Rows are points. A path goes straight from each point to the next, and from the last back to the first. The post is the endless flat space through its rows: a point in 2 columns, a line in 3, a plane in 4, and so on, so that a path can go around it. Count how often the path circles the post. Going back the other way cancels.
In the rows, zero is written as 128.

Post, one row:
[[133 143]]
Path, 13 rows:
[[108  96]
 [159 109]
 [183 127]
 [153  84]
 [ 85 110]
 [ 65 132]
 [138  81]
 [164 126]
 [166 148]
 [147 124]
 [ 94 102]
 [ 96 149]
 [106 134]]
Times around: 0

Post (3 x 4):
[[118 116 143 133]
 [153 164  72  85]
 [102 122 102 150]]
Path, 28 rows:
[[175  93 121 108]
 [130 116 149 149]
 [111 177 105 180]
 [ 69 167 105 126]
 [ 78 128  95 100]
 [126 121 109 106]
 [118 109 103 143]
 [117  95 112  76]
 [ 71 126  96  99]
 [ 58 133  78 147]
 [108 117  97 110]
 [140  92 105 104]
 [137 131  78 141]
 [149 158 125 137]
 [111 146 139 149]
 [112 155 110  90]
 [ 83 105 133  91]
 [154 132  99  69]
 [ 95 127  73 112]
 [ 80 160  98 114]
 [127 160 182 148]
 [177 139 145 127]
 [122 155 106 142]
 [120 147 125 117]
 [ 92 152 111 102]
 [140 161 132 106]
 [144 167 125 146]
 [110 128  34 192]]
Times around: 1

Post (7 x 8):
[[100 120 124 150 147 150  91  96]
 [ 44 146 117 140 102 178 125 171]
 [110 141  89 154  90 131 111 118]
 [ 99 129 145 152  83 115 129  93]
 [181 122 121  29 179 133 120  96]
 [168 142 118 111 147 162 162  89]
 [112 107 114 171 116  99 148 117]]
Path:
[[140 134 112 164 130 166 133 103]
 [112 158 141 129  92 143  87 138]
 [117 173  85 119 102 130 109 119]
 [109 121 117 105 135 123 128  97]
 [ 97 118 112 124 124 184 115 119]
 [132 119 156  91 106 139  55  84]
 [143 149 114 115 104 131  94 119]
 [ 75 156 140 137 127 107 159 106]
 [129 118 132 112 123 100 188 101]
 [ 93 154 116 105 117 124 136 105]
 [168 165  90  97 137 121 106 116]
 [139 134 156 138 162 189 130 148]
 [166 104  88 142 145 159 139 132]
 [ 82  82 151 116 109 157  93  68]
 [109 118 120 164  83 173  86 127]
 [142 116 144 177 168 119 120 120]
 [128 138 137  32 146  69  84 110]
 [ 72 116  65 161 142 152  90  80]
 [103 118 152 124  52  97 178 114]]
Times around: 2

Post:
[[120 160 134 138 156 143 120 124  73 124 135]
 [128 107  58 138 122 126  89 118 115 125 112]
 [129 102 110 107 102 144 175 127 106 123 155]
 [122 116 116 107 152 123 133 135 158  83 111]
 [ 94 130 125 129 119 158  88 106 100 118  61]
 [176 126 150 160  92  29 176 170  96 234  71]
 [147  57 115  93 149 146 153 119 197 150 127]
 [ 90 151 131 150 131 165  88 139 127 104 153]
 [122 170 115 164 156 187 161 207  94 153 147]
 [101 152 151  72 110  92 124 141  80 164 103]]
Path (24 x 11):
[[141 117 116 152 126 111 130 189 137 151 130]
 [105 116 109 151 161  93 121 140 135  92 139]
 [100 144 140 185 143 165 146 158 121 174  78]
 [ 96 175 120 168 148 110 133 202  89 114 120]
 [ 96 111 138 157 154  95 155 161 146 113 110]
 [120 145 126 104 147 121 190 142  89 145 110]
 [119 148 171 155 139 130  98 115 144 176 106]
 [139 153  74 133 137 134 115 150  96 128 117]
 [131 151 140  78 131 119 133 142  93 102 102]
 [135 138 132 121 106 210 135 140 145 110  91]
 [131 101 157 122 125 170 107 113 101 154 161]
 [133 120 101 134 162 116 106 117  74 108 115]
 [110  82 107 107 115 141 147 147  90 141 100]
 [ 56 151 160 111 118 102 119  98  90 158 104]
 [113 164  88  99 154 130 145 150 107 170 108]
 [134 144 155 121 130 155 124 105 110 181 102]
 [152 138  92 135 110 169  95 150  93 141 120]
 [127 111 133 127 135 124 148 161 143 102 140]
 [ 99 117 121 110 127 114 146 145  35 154  95]
 [ 82 130 135  87 149  88 138  97 110 157 119]
 [125 171 104 111 130 120 176 155 116 178  78]
 [111 151  91  71 170 133 181 116 117 157  57]
 [188 142  67 163 127  76  79 122 156 110 131]
 [187  74 125 146 125 164 163 135 109 187  93]]
Times around: 3

Post, 13 rows:
[[132 125 141  98 178  76 107 121  93  91  93 111 160  58]
 [ 89 127 140  82 114  83  36 116 140 111 131 112  87 112]
 [152 152 100 100 123 156 112 179 171  77 188 117  73 166]
 [156 134 144 125 125 138 118 149 173 124 126 166 131 163]
 [114 156  85 178 134 136  84  97 102 126 132 127 151 172]
 [138 105 119 203  73 134 142 112 151 186 129 112 172 180]
 [128 150 119 116 149 162 133  73 161 124 152  85 108 150]
 [157  70 127 100 122 136  76 127 157 127 160 148 164 169]
 [131 164 127 134 121 108 115 147 108 177 170 141  62 110]
 [108  86 125  88 134 107 126 118 119 111  90 149 168 149]
 [114 108 193 154  96 174 175 179 118 123 138 117  95 165]
 [109  97 132 134 144 141 105 181 142 137 125 144 129 151]
 [142  70 179 159 128 122 164 119 160 131 165 158 117 120]]
Path, 21 rows:
[[141 141 165  86  97  78 112 123 170 101 114 111 131 100]
 [123 119 161 135 146 102 119 149 149  97 138 144 131 165]
 [124 151 176 135 131  94  93 126 146 115 137 165  46 116]
 [147 121 114 156 115 131 121 135 117  91 130 114 118 153]
 [102 131 152 102 143 111  87 120 144 150 143 155  63 164]
 [117 114 111 160 140  84 135 145 162 127 172 119 102 109]
 [178 105 144 109 117 161 111 115 127 114 202 106 161 144]
 [136 135 133  93 124 167  85  90 160 121 116 161 160 140]
 [160 109  86 140 106 115 108 151 121 104 147 140  99 109]
 [118  99 109 112 147  85 129 102 147  87  78 157 144 187]
 [124 115 183 135 171 157 108 147  99  75 140 132 132 164]
 [145 140 121  67  93  74  68 109 133  81 160 138 143 148]
 [165 137 153 135  92 149 151 191 116 118 171 147 131 104]
 [143 136 105 121  78 140  94 188 111 147 164 123  95 146]
 [124  69 141 121  97 159  96 121 112 150 148 112 107 183]
 [146 111 118 130 110 155  96 131  72 129 157  81 166 188]
 [145  96 183 105 161 126 154  87 162 101 170  86 126 106]
 [ 99  70 202 123 107  60  84 114 131  94 126 179 104 119]
 [110 116 108 179 127 148 138 165 116 158 167 118  42 166]
 [127 104  83 103 127 138  76 101 102 133 162  77 127 109]
 [141 179 115 115 104 159  88 113 152 134 162  87 105 123]]
Times around: 1

Post, 17 rows:
[[100 104  70  67 137 166 139 164 136 124 146 148 161  87  88 157 175 158]
 [149 158 161 106 140 141 120  90 142  96  78 206 102 160 109 103 167 165]
 [110 118 151 115  92 177 107 115 149  89  56  91 155 125 186 149 110 131]
 [145 127  98 154 127 136 136 123 106 118 132 136 177 134 151 155 148 117]
 [114 133  89  70 103  98 155  80 139 115 147 125 175 153 154 115 122 158]
 [159 172  90 121 148 131 119 149 126  68 129 181 159 104 145 116 127 180]
 [116 130 114 114 154 114 115 183 177 160  92 137 140 118 158  98 119  60]
 [152 109 154  91 130  51 112 137  99 169 136 159 156 156 102 158 138 160]
 [120 130 202 127 118 141 118 128 171 165 119  69 158 112 137 129 142 102]
 [174 131 101 114 156 106 142 177 146 204 132 124  88 123 108 142 137 125]
 [150  99  90 164 212  98 136 156 112 149 147 110 136 162 114 117 100 161]
 [106 121 118  89 148  88 100 120 129 110 117 113 101 103  62 154  97 147]
 [115 159 156 152 106  95 128 122  95 133  97 152 177  80 140 137 144 173]
 [127 119 140 153 105 141 162 160 113  93 154 160 160 121 170 115 132 109]
 [151 158 128  97 134 115 131 142  81 121  88 156 143 144 135  87  90 116]
 [139 112 140 118 124 100 165 120 152  74  65  72 170 133 191  73 127  81]
 [111 129 125 112 143 109 104 155  86 145 175 106 133 113 149 136 162 142]]
Path:
[[166 186 135  81 115 176  96 136 151 120 104 181 104 100 150  66 193  98]
 [152 134  70 127 128 138 178  88 204  92  76 131 159 121 161 112 111 149]
 [105 147 121 102 145  98  97 160 143 119 129 168 121 114 117 167  84 102]
 [117 113 121  89 124  63 156 132 137  81 168 131 101 153  72 154  95 120]
 [136 160 132  87 100 116 120 181 165 151 127 139 146 114 204 153 100 138]
 [122 110 106 106 182  91 142  78 118  81 109 106 137 119 112 147 157 142]
 [101 115  89  55 138  96 139 165  98 165 184  85 157 130 123 159 149 186]
 [164 117 173 168 137  93 137 157  80 110 121 182 107 145  80 162 154 139]
 [139 159 148 107 142  99 143 134 107  98  77 109 113  84 124 140 122 126]
 [136 166  79  83 114 180 170  92 133 122 103 118 167  77 160 115 135 200]
 [146 110 144 112 133 143 110 155 118 158 118 135 143  74 149 153 136 144]
 [139 136  85  70 156 136 122 136 191 121  30 119 114  87 143 140 152 151]
 [131 141 141 176 143  87 153 172 113 152 204 116 153 136 132 165  79  99]
 [140 129 123  74 169 145 130 147 108 129 103 130 185 118 176  92 104 127]
 [146  96 123  74 113 123 134 113 165 157 113 110 154 120 131 153 107 180]
 [197 135 140 131 116 126 160 123 105 153  89 128 156 162 118 110 122 106]
 [127 134 162 118  94 112 133 122 110  95 154  85 117 143  82 144 163 126]
 [ 99  89 109  99 102  99 115 120 108 107  72 122 128 150 165 130 149 115]]
Times around: 0

Post (17 x 18):
[[118 110 139  76 143 152 132 126 156 106 140 118 131 125 140 138 137 106]
 [ 90 138 147 118  94 106 123 107 133 122 135 165  82 106 144 172 123 147]
 [123  97  93 115 141 138 131 140 154 119 143 125 125 144  98 153 105 121]
 [105 166 112 137 147 121  88 116 121 159  89 154 169  83 113  89 128 142]
 [113 131 150 134 157 114 124 119 115 130  75 174 184 105 122 133 117 145]
 [125  93  84 144 196 174 140 119 204 102 107 130 145 115 148 118 126  87]
 [163 131  87 126 175 181 136 133 175 101 118 156 148  95 122 123 112 123]
 [105 153 118 121 115 122 106 161 144  92 131 119  89 159 146 154 143 144]
 [105 116 103 118 147 213 114 129 167 116 121 135 135 141 140 167 115 101]
 [138  92 152 110 143 140 104 152 104 116 166 143  83 165 184 165 124 107]
 [140 117 101 130 150 181 148 104 179 114 120 163 136 152 121 106 135 132]
 [120 143 153 137 115 126 109  81 108 136 137 144 132 104 158 166 170 191]
 [110 159 140 142 153 110 101 110  89 105 122 151 175 109  89 106 119 110]
 [118 142 159 148 113 121 137 116  89 141 105 138  67  94 140 167 145 187]
 [153 164 150 130 128  89 100 114 103 145 106 123 154 132  97 131 139  95]
 [123 193 123 124 125  87 105  98  72 133  94 120 166 123 138 109  98 107]
 [126 154 123 161 153 149 161 139 142 148 133 169 164  97 118 122 127 130]]
Path, 24 rows:
[[135 142 153 141 176 156  84 157  72 157 138 159 160  91 161 151 141  93]
 [102 150 142  70 116 111 110 143 123 103 103 101  96 156 102 197 115 111]
 [113 156  97 150 147 132  76 125 119 111 115 143 110 133  76 102  64 111]
 [100 165 119 157 110  92 118 110 130 122 125 114 167 112 120 115  98 101]
 [162 214 112 140  95 151  97 110 135 163  81  96 138  77 142 121 169 103]
 [159  99 173 104 128 113 121  87  87 131 124 143 136 161 146 148 168 100]
 [195  84 173  83 199 164 164 203 114 153 200 135 144 154 132 169 156 131]
 [122 118 144  74 151 153 102  92 129 100  72 112 170 128 125 159 109 133]
 [168 100 142 136 123 157 151  66 160 112 108 190  88 130 164 101  92  83]
 [ 81 148  75 138  67 139 118 148  88  95 158 143  90 129 101 188  72 139]
 [180 173 148  73 145  97  89 154 118 132 121 114 140 125 145  90 199 138]
 [ 63 181  70 146 125 165  84  93 179 143 110  79 136 124 107 148 158 185]
 [180 145 153 177 164 117 124 144 109 136 153 176 150 111 140 127 116 168]
 [ 95 144 132 143  98 136 109  91 136  81 136 162 163 118  75 123 140 138]
 [185 139 121 125 133 124 106 154  96 126 145 147 122 122 133 156 175 179]
 [151  82 161 114 167 118 161 155 114 123 140 191 105 133 143 213 105 111]
 [127 151 123 177 161  94 101 119 174 113 110 140 145 115  82 127 181 176]
 [104  99 141 141 133 152 145 107 162 108 173 157 147  93 123 156  99 125]
 [173  79 114  86 148 144 143  65 145 137  82 123 141  72  85 117 122 135]
 [164  56  60 100 204 157 111 131 174 106 169 221 135 107 130 114  81  83]
 [131  72 139 119 219 150  86 131 132 112  98 146 137 122 168 151 138 103]
 [110  47 154  92 182 164 107 132 155 118 139  95 148 135 133 188 111  99]
 [176 172 116 126 132  82 108 140 158 114 132 108 212 124 106 116 101  62]
 [163 125 162 161 140 139 130  62 122 138  69 166 167 105 122 114 163 117]]
Times around: 5

Post (17 x 18):
[[114 174 142 110 113 128 134 109 128 145 166 151 163 162 148 154 144 143]
 [102 146 123 116  94 108 137 146 138 121 167 103 151 143 173 123 100 168]
 [102 150 108 111  92 113 131 109 166 153 165  85 121 138 180 133 153 125]
 [148 144 151  92 107 127 116 116  92  99 195  90 128 129 145  55 127 122]
 [123  77 122 138 122 139 142 157  98  96 117 147 108 154 123 111 177 139]
 [114 105 152  99 113  95 105 117 194 144 101 120 149 118 122 118  95 152]
 [141 161 126 122 164  91 134 137 151  99 137 103 113 180 155 102 130 153]
 [135 133  92 100  73 126 134 132 138 172 133 129 138 131 134  63 138 143]
 [152 176 128 124 140 121 148 103 165 125 148  96 147 117 144 139  86 178]
 [130 125 122 114 148  92  81 144 147 187 130 152  69 129 120 110 122  91]
 [178 155 144  95 124  97 122 118 147 108  91 136 137  93 142 193 141  94]
 [170 136  85 103 158 113 108 145 138 138 133 117 125 121 147 164 157 150]
 [164 119  79  94 142 134  98 121 101 129 151 124 108 157 164 112 101 122]
 [135 134 127 104 101 156 117 131  70 132 110 112 131 112 138 117 174 130]
 [153 179 148  55 128 158 112 130 111 110 135 146  89  81 110 181 131  96]
 [ 82 120  99 147 100 126 130 139 136 102 120 143 178 153  99 128 141 118]
 [122 145 115 138 118 121 140 128 169 124 104 155 169 104 137 100 188 156]]
Path, 29 rows:
[[179 167 151  64 119  74 115 122 140  91 145  93 130 164 168 181 134 165]
 [121 133 120 143 143  75  92 122 138 119 135 102 160 106 110 138 142 101]
 [145 119 188 101 165 140 125  74 101  41 128  60 144 147 134  91 122 138]
 [ 99 141 141 101 133 171 112 134 110 136 142 101 139 107  86 174 155 143]
 [152 110 171  86 166 111 104 160 147 107 133 142 118 131 165 170 135 185]
 [141 134 141 150 198  87  55 135 132 105 153 152 148 143 177 118 142 151]
 [153 139 108 126 124 116 103 166 122  99 113 133 143  79 139 126 148 202]
 [169 101  63  56  72 119 147 128 110 106 165  85 135 100 159 100 134 181]
 [196 160 159  20 157 139 131 113  89  91 150 127 150 126 110 175 123 113]
 [ 60 125 154 112  68 125 123 138 143 110 116 105 161 135 161 105 146 117]
 [154 146 144  80 131 159  95 104 137 195 154 129 134 151 158 134 162 167]
 [123 140 152  86 102  83 124 187 114  83 156 138 138 158 200 141 202 164]
 [120 114 128 126 150 121  85 146 103 119 157 108 118 132 128 105 166 185]
 [ 74 112 118 125 119  91  93 114 151 124 160 141 101 134 121 128 171 120]
 [ 95  77 174  87 134  99 123 137 132 145 187 144 117 138 110 104 194 155]
 [134  94 150  87 145 138  89 132 118 136  96 147 150 122 186 139 157 135]
 [114 166 189 119 135 112 144 184 130  83 164 138 102 131 102 139 132 141]
 [194 150  88 100 131 161 107  96  98 127  56  63 159 144 120 148 109 146]
 [163 188 134  98  71 160 132 122  57 113  78 106 119  65 124 120 145 136]
 [179 128 121 137 138  78 130  88 131 123 148 116 149 139 142 141 137 131]
 [152 167  75  93  75 116 179  99 188 132  69 117 116  88 122  81 104  86]
 [134 109 102 101 146 111 111 112 165 152  98 119 169 206 129 155  68 105]
 [157 141 115 123 103 128 134 165 164 112 135 141 157 120 157 110 127 175]
 [134 105 109 157 146  73  92 121 144 136 131 110 142 190 194 148 130 136]
 [157 144 134 109  85  35 124 102 138 149 201 114 131 196 204 121 138 125]
 [192 138  59 112 137 113 120 129 117  99 135 105 182  99 161  93 133 163]
 [203 183 189  72 166  76 142 104 166 124  85 132 165 146 168 160 165 135]
 [138 136 136 101 120 121 123 159 157 175 122 188 117 123 133  95 187 143]
 [128 122 143 108 117 101  51 179 127 130 160 154 182 102  94 184  97 128]]
Times around: 5

Post (17 x 18):
[[174 110 125 146 133 137 169 157 191 174 148 134 141 131 155 126 118 115]
 [106 165 149 132  28 127 115 111 145 123 110 169  77 106 103  98 119  96]
 [167 150  97 108  72 132 123 113 122 132 108  97 189 128 143 131 127 136]
 [143 130 107 103 125  89 172 122 152 168 109 131  76 137 163 187 185 135]
 [101  85 130 156 115 163 122 132  71 172 143 113 133 127 127 125 129 115]
 [199 133 140 143 124 139 173 115 117 146 132 136 187 128 110 157 143 137]
 [127 114 122 134 133 100 132  92 129 124 116  79 123  95 166 106 113 115]
 [164  99 172 147 111 108  90 153  94  77 133 141  95 154 141 170 148 199]
 [184 149 168  83 108 124 162 211  95 147 101 170 124 135 124 167 142 162]
 [138  51 110 127 104 129 162 109 181  94 128 102 162 149 141 159  48 117]
 [111  72  99 111 103 162 185 143 153 105 147 106 121 117 140 160 130 124]
 [156 114 151  76 121 177 119 119 117 111 105 145  91 123 124 141 139 217]
 [152  68 125 139 108 167 118 105 108 102 134 143  98 158 128  51 126 122]
 [160 144 104 155 115 147  98 102 113 121 107 171 165 121 175 122 129 133]
 [178 118 150 103  99 167 106  86 174 117 111 131 109 113 118  87 112  61]
 [119 108 141  97 105 136 124  92 104 114 180 151 172 130 136 139 122 123]
 [114 139  77  79 146 158 104 157  93 130 129 130 106 132  82  99 112 136]]
Path (19 x 18):
[[161 137 106 137 142 158 177 178 159 107 109  96 155 139  76 166 121  95]
 [ 81  72 111  70 133 122 128  78 128 118 126 153 150 100 210 116 142 156]
 [178  85  91  58 112 135 124 120 111 121 108 136 151 135 131 115 123 136]
 [130 145 156 177  84 101 136 114 176 175 197 132 131  51  97 116 123  80]
 [192 110 134 153  98 139 115  97 111 146 117 119  80 120 133 106 147 140]
 [153 111 145 119  64 147 172 125 112  87  99  78 116 113 155 132 137 161]
 [119 152 153 175 152 151 142 123 138 165 151 140 109 102 100 172 150 161]
 [116 123 128  52 133 142 138 149 133 163 133 149 156 133 152 119 164 140]
 [106  74 103  87 171 148 105  84 120 156 197 130 152 112 110 106 139  91]
 [131  99 138 167  87 137 170 108 151 119 137 153 131 110 131 180 103 135]
 [214 121 137 132 134 147 110 133 123 109 102 128 130 137 151 161  88 152]
 [175 153 154  71 131 130 161 171 150 167 140 146 102 136 180 140 137 148]
 [129 126 168 104  86 167 142 150 121 146 150 145 104 138  91 133 148 119]
 [137 102 125 127 215 145 136 123 172 106 131 122  97 104 175 116 148 163]
 [ 99  97  51 142 101 113 155 150 127 114  86 161 118 109 162 138 127 186]
 [183  67  86 117 132 133 137  25 131 135 126  90 116 119 121 100 143 143]
 [181 145 148 131 120 122 156  84 136 180 113  70  97 103  95 123  93  97]
 [159  73 134  93 150 207 165 100 131 114 192 114 151 131 129 108 140 159]
 [171  85 109 120  79 159 149 104 150 124 148  96 139 182  87 144 120 139]]
Times around: 3
